Each row is a point. Two turns around zero, p and q, are shown by what they do to some points. Where does a point land after both, in the order given? Backwards means that the second turn is done in reverse. Each puzzle has new turns, and all numbers are rounded.

Turn p:
[19 29] -> [33 10]
[-25  22] -> [-6 33]
[-3 21] -> [11 18]
[-38  -8] -> [-35  18]
[ 47 -64] -> [ -4 -79]
Turn q:
[-43  -1] -> [-25  35]
[19 25] -> [31 -2]
[-11  41] -> [28 32]
[  5 -71] -> [-56 -44]
[30  6] -> [ 22 -22]
Where do these land?
p, then q: [  0 -33] -> [-33   3]
p, then q: [ 35 -17] -> [-20 -33]
q, then p backwards: [-35  50] -> [-19  58]

Turn p:
[-23  -2  20] -> [23 -1 20]
[-50  -1  26] -> [34  6 45]
[ 14 -18 -45] -> [-49 -10  -3]
[ 60  56 -30] -> [-29  44 -70]
[28  6 -6] -> [-10   0 -28]
[-29 -41  35] -> [ 31 -39  35]
Turn q:
[-64  -2  32] -> [-64   1  33]
[-1 17 22] -> [-15 -22  -6]
[53  3 29] -> [  9 -18 -57]
[-40   0  -4] -> [-21   6  34]
[ 28   7 -76] -> [78 12 21]
[ 23 -25  -4] -> [ 13  22 -23]
Where do these land?
q, then p: [ 24  29 -39] -> [ -3 -33 -43]
q, then p backwards: [ 31 -28   1] -> [23 33 11]
q, then p: [-14   5 -32] -> [ 27  -6 -22]
q, then p: [-42  -6  70] -> [ 7 14 80]

Turn p:
[31 21 -9 61 -8  0] -> [-27   2 -12  13  62 -17]
[ -7  84  19 -23 -13 -34] -> [-44  46 -35 -57  -7  27]
[-16 -22 -13  19  91 -31] -> [ 45  65  -7  49 -12 -41]
[  2  -8  22  -7 -23 -48] -> [ 14  -3 -43  -1   0  37]
[ 56 -24  31  31  -6 -10] -> [ 36 -15 -11   1  63  10]
[ 10 -41  -1 -11  32  29] -> [ 42  -9  35  10  -6 -22]
[-31  -3 -10   3   2  55] -> [-23  -9  54  14 -17  -9]
[ 10  14 -47 -24 -55  -9] -> [-36 -49 -36 -25 -19 -13]
[-54 -21   8 -50 -20  48] -> [ -7 -28  54  -4 -64  28]
Turn q:
[ 18  37 -71  14  -8  26] -> [  4  -9   2 -86  -8  -6]
[-17   6  52  -2  -5 -36] -> [  4   1  31  56 -14   0]
[ -6 -16 -51  10 -31   2] -> [  9  39   2 -45  13  13]
[-24  22  58  27   5 -12] -> [-33 -15  41  46 -15  -5]
[ 49 -35  -2 -55 -24  59] -> [ 12 -13 -81 -12  -4  61]
[-32  19   8 -16  24 -26] -> [  7   8  10  23 -23 -41]
[ 14   5  65  11  27 -57] -> [ 18 -35  38  71  14 -15]
[ -3 -39 -59  10  12  44] -> [-21  26 -44 -52  36  -6]
Where do these land?
p, then q: [ -8   8 -75  10  35 -30] -> [ 40  32  66 -23   7 -19]
p, then q backwards: [-43  -2  12 -26 -34  26] -> [  4  41  29  13 -37  21]
q, then p: [-52  42 -14  39  36 -14] -> [  8  31 -45   4 -20  65]
p, then q: [ 48 -14   4   5 -28 -24] -> [ 17  -1 -41 -17  34 -21]
q, then p backwards: [-44 -19  33   5   4 -27] -> [-35  -3 -10  41  34   7]
p, then q: [ 40 -15  30 -71 -10  41] -> [ 38 -17 -61  43  -7  47]
p, then q backwards: [-32 -15 -16  28  23  21] -> [-32   3  36   8   8 -28]
q, then p backwards: [ 89  15  25  10 -26   8] -> [ 16 -48  44 -14 -69  11]
